Rows are points. Each copy is the shape, with its points in the same order, stretched, turned, moved and blurred by noise. Some copies are also mirrored. Which?

Shape (8 x 2):
[[-10  13]
 [ -8 -19]
 [ 12   4]
 [ -3   6]
 [  4 -12]
 [ 13  -7]
 [-15  11]
 [ 37  22]]
Copy 1:
[[ 12  -4]
 [ -8   8]
 [ -3 -17]
 [  7  -5]
 [-10   3]
 [-11  -9]
 [ 14   0]
 [ -6 -42]]
Copy 1 is: only turned
Copy 2:
[[ 20  -4]
 [-16 -18]
 [ -7  11]
 [  7  -2]
 [-19  -6]
 [-18   6]
 [ 19 -11]
 [-11  39]]
Copy 2 is: mirrored
Copy 3 (8 x 2):
[[  1 -26]
 [-27   8]
 [ 13   1]
 [ -3 -15]
 [ -8  13]
 [  6  14]
 [-10 -27]
 [ 60   5]]
Copy 3 is: mirrored

Shape, 6 rows:
[[-12  25   5]
 [-10 -31  40]
 [-23 -51   2]
 [ 26   9  31]
 [-10 -42  19]
 [-34  16 -11]]
Copy 1 (6 x 3):
[[  4   5 -22]
 [ 14 -45  19]
 [-22 -60 -13]
 [ 22   1  49]
 [ -4 -42   7]
 [ -9  -3 -55]]
Copy 1 is: mirrored
Copy 2 (6 x 3):
[[  4 -13 -33]
 [-20  32   5]
 [-44  14  25]
 [ 27  38   3]
 [-27  24  21]
 [-18 -31 -31]]
Copy 2 is: only turned
Copy 3:
[[  1   2  22]
 [-33  -5 -10]
 [-18 -31 -17]
 [ -9  24  -2]
 [-23 -16 -17]
 [  3 -17  25]]
Copy 3 is: mirrored

Shape, 10 rows:
[[ 18  19   5   5]
 [ 20 -36  15   2]
 [  4  14 -25  12]
 [ 24 -35 -14  30]
 [-26   2   4  14]
 [ 19 -12   6  -3]
 [ 16  20  -3  -5]
 [ 21  16 -16 -12]
 [-21  25  -2  14]
 [ 13 -15  38  16]]
Copy 1:
[[  2   0  21  19]
 [-45 -10   9 -20]
 [  8 -23 -10  18]
 [-54 -45 -28   1]
 [  9   8 -21   9]
 [-25 -13  21  -6]
 [  5  -5  27  11]
 [ -2 -16  27   0]
 [ 23  13 -14  31]
 [-32  16  12  10]]
Copy 1 is: only turned
Copy 2, 10 rows:
[[  1  11 -23  -3]
 [-13 -25 -16 -10]
 [ 33  -4   5   5]
 [ 25 -49 -22  10]
 [-11  13  20  11]
 [ -2  -9 -12 -12]
 [  9  11 -10  -9]
 [ 25   1  -2 -13]
 [ -1  24  16  12]
 [-38   2 -34  -1]]
Copy 2 is: mirrored
Copy 3, 10 rows:
[[-13  13  11  -8]
 [  3 -49  12   0]
 [-30  11  -8 -14]
 [-39 -60   8  -7]
 [-15   8 -11  22]
 [  1 -18   8  -9]
 [ -6  18   3 -15]
 [ -4  15  -2 -29]
 [-21  32  -9  14]
 [ -3 -30  24  21]]
Copy 3 is: mirrored

Shape:
[[ 36  -8  29 -16]
 [ -4  38 -19   7]
 [ 17  11 -27  56]
 [ 10 -26 -41  18]
 [ -8   4   4 -34]
 [ 10  23 -24  18]
 [ 22  26  15 -11]
 [-29  32 -17  31]
 [-32 -15  41 -13]
 [ 13  57   8  -7]]
Copy 1, 10 rows:
[[-33  31  16 -17]
 [ -3  10 -23  23]
 [-30 -21 -53   5]
 [  8  -2 -55 -21]
 [ 22  28  12   0]
 [-10   7 -36  11]
 [-25  32   5  10]
 [  4 -20 -19  32]
 [ 11 -15  48   1]
 [-23  36   2  34]]
Copy 1 is: mirrored
Copy 2 (10 x 4):
[[ -8 -48 -17  19]
 [  7  37  -5  12]
 [ 52  16 -29 -14]
 [  7   2 -15 -54]
 [-31   0   9   8]
 [ 14  27 -23   1]
 [ -7  -8 -21  37]
 [ 34  47  18   8]
 [  6 -13  60  24]
 [  2  16 -22  54]]
Copy 2 is: mirrored
Copy 3, 10 rows:
[[-22 -19  -5 -30]
 [ 32  31  28  -2]
 [ 50 -12 -16  -2]
 [ 23  12 -35   1]
 [-16  28  28  -1]
 [ 37  19   5  -7]
 [  1   4  18 -25]
 [ 35  24  38  28]
 [-50  -1  42  24]
 [ 27  25  45 -24]]
Copy 3 is: only turned
